Every row gives one point. Each copy is the shape, with its points in the same order, turned, moved and blurred by noise. Is it also mirrored, or only turned?

Shape, 5 rows:
[[  7.4 -23.1]
 [  1.3 -12.0]
 [  6.1  28.6]
 [ 32.8   4.4]
 [-15.3   6.4]]
Copy 1, 5 rows:
[[-20.8  -8.9]
 [-11.7  -2.7]
 [ 26.1   0.3]
 [  8.6 -30.8]
 [  2.0  22.0]]
Copy 1 is: only turned
Copy 2 (5 x 2):
[[ 23.5  -2.8]
 [  6.0  -2.2]
 [-27.2  17.8]
 [  9.3  33.7]
 [-14.3 -10.5]]
Copy 2 is: only turned

Shape:
[[ -5.5  21.0   5.4   9.5]
 [  0.7   9.0   5.5  -9.8]
 [  6.0  16.4  26.0  32.7]
 [-10.7 -33.0  11.8 -15.4]
 [ -5.0 -31.0  -4.6  18.1]
 [-37.2 -29.8  25.8  15.6]
 [ 13.2   9.7  15.5  -4.3]
 [  7.1  11.5   0.6   0.9]
 [  6.8   0.0 -17.7  13.8]]
Copy 1 (9 x 4):
[[  1.7   5.2 -20.1  14.4]
 [  5.2  -2.3 -12.1  -6.4]
 [ 11.4  33.1 -13.1  22.9]
 [ 20.2 -10.6  31.8 -11.7]
 [ -5.8   6.3  33.2  10.2]
 [ 32.7  -4.9  33.5  27.1]
 [ 10.8  14.9 -12.8 -12.1]
 [ -4.6   7.1 -12.3  -2.1]
 [-22.1   6.4   3.2   5.7]]
Copy 1 is: mirrored
Copy 2, 9 rows:
[[  7.8  18.5   5.7  14.7]
 [  0.1  12.5  13.6 -10.3]
 [ 40.1   9.5  21.8  17.2]
 [ 12.0   3.4   7.1 -49.3]
 [ 31.3  -4.4 -13.9 -26.8]
 [ 42.7  32.6  -2.2 -40.0]
 [  6.5   2.6  23.2  -6.4]
 [  3.9   2.4  12.9  -2.5]
 [  9.6  -9.3 -15.1   6.2]]
Copy 2 is: mirrored
Copy 3:
[[-19.1  11.1 -12.0   9.6]
 [ -5.6  -6.8 -10.7   7.3]
 [-21.7  29.9  -6.2 -14.6]
 [ 19.8 -14.8  20.2   0.2]
 [ 27.2  18.0  10.3   3.0]
 [  8.7  17.1  46.3   4.5]
 [-11.3  -4.8 -12.9  -9.0]
 [ -5.7   3.8 -13.7   5.9]
 [ 10.6  17.3 -20.2  13.8]]
Copy 3 is: only turned

Shape:
[[ -7.1   0.1 -13.0   3.7  10.5  12.7  18.1  30.5]
 [ 11.8  -7.5  11.9 -18.7 -30.6  33.3 -39.6 -24.3]
 [ -1.6  -9.7  -5.8 -11.0   6.2   3.2 -33.6  -7.4]
 [ 13.4  28.0   4.1   3.8 -17.1  -4.2  25.7  26.8]
 [ -1.1  -0.9   6.2 -25.9   4.7  13.8 -10.0 -24.6]
 [  7.5  36.9  11.3  37.8 -32.0  -0.4   4.9   3.2]
 [-10.7 -10.9  -7.1 -18.4 -21.4  16.5 -13.3 -30.3]
 [  7.5  15.5  10.0  12.0  -2.0 -10.0   5.7  19.2]
 [ 10.7 -20.6   4.6  -1.9 -11.8   0.3  -1.1  -6.5]
 [ -0.6  -3.7  11.3   8.5  19.1  13.8  14.9  11.9]
 [ 23.9   7.3 -23.9   4.9  17.0  11.8  29.4  10.5]]
Copy 1, 11 rows:
[[  3.4  -2.1   1.8 -35.4  17.4   7.5  -3.2   4.0]
 [-15.7   0.8   2.9  48.6   7.1  42.1  -5.6 -20.1]
 [-22.1  15.9  -8.1  19.0  -2.0   0.1   7.0 -20.0]
 [  0.4  -3.9  15.7 -17.7   3.8  16.7 -24.3  43.2]
 [ -2.1  15.8 -13.2  11.1 -13.4  28.7  -4.9 -12.9]
 [ 18.6  -3.5  11.2  25.3  19.3  -2.8 -33.8  47.6]
 [  4.6   4.2  -1.7  31.3  -7.2  26.8  18.9 -15.7]
 [ -9.6  -1.1   3.5  -7.0   2.2  -3.6 -22.7  27.6]
 [-11.1 -17.7 -11.1  16.6  -7.4  14.3   4.0   4.5]
 [  2.3 -13.2 -13.0 -19.2  -0.1   1.9 -19.5  -1.9]
 [  9.2   3.3 -36.9 -28.3  20.8  20.4  -3.8  26.1]]
Copy 1 is: only turned
Copy 2:
[[ 24.5   6.3 -18.4 -13.6   4.3  28.1  -5.4 -14.1]
 [ 13.1 -41.6   0.5  18.7  -5.6 -36.0  32.1  22.5]
 [ 16.1  -6.1   5.9  -5.2 -22.0 -18.7  24.3  -4.2]
 [ 22.1  13.9   9.6  10.4  24.3  27.9 -17.3  -3.0]
 [  2.2  -8.3  -3.3  18.1 -23.0 -20.6   9.0  -1.8]
 [  5.0  13.2   7.1  -5.4  44.3   0.7  -8.2  37.2]
 [ -1.7 -29.5  -3.3   8.5 -32.1 -15.0   7.6  23.0]
 [ 11.6  19.7  12.5  -5.5  15.2  14.5   4.7  -4.3]
 [ -3.4 -26.0  17.6  -9.5  -7.6  -1.9   2.7  -6.8]
 [ -3.3   0.7 -19.4  -7.6   6.8  13.3   6.8 -22.6]
 [ 24.7  -7.6 -13.9 -14.3   9.0   3.4 -29.6 -26.8]]
Copy 2 is: mirrored
Copy 3 (11 x 8):
[[-22.2   6.4 -27.9   9.7   8.3 -20.9  14.5  15.7]
 [ 45.4  27.8   6.8  -0.1  19.6   4.9 -33.3 -13.2]
 [  3.5   2.6 -11.2   0.2  -3.2  10.8 -21.7  -9.2]
 [ -6.2   5.9   7.1   3.4  15.0 -42.2  35.7  -2.3]
 [ 13.7  13.2   2.3 -23.6   4.7  13.1 -13.5  12.0]
 [ -3.8  -3.1  36.2  30.9  30.2 -25.5  20.3  -1.5]
 [  8.3  40.6  10.4  -9.6   6.2   7.5 -24.6   7.2]
 [ -4.5  -9.7   7.3   9.5   6.1 -15.8  23.7   1.8]
 [  5.2  23.9  -0.1  -1.5  11.2  14.9  14.6  -9.3]
 [ -8.0  -2.4 -21.1  -0.4  17.2   1.8  18.9  23.7]
 [-36.0   4.5 -21.3 -13.3  32.4 -11.8  18.6   1.3]]
Copy 3 is: only turned
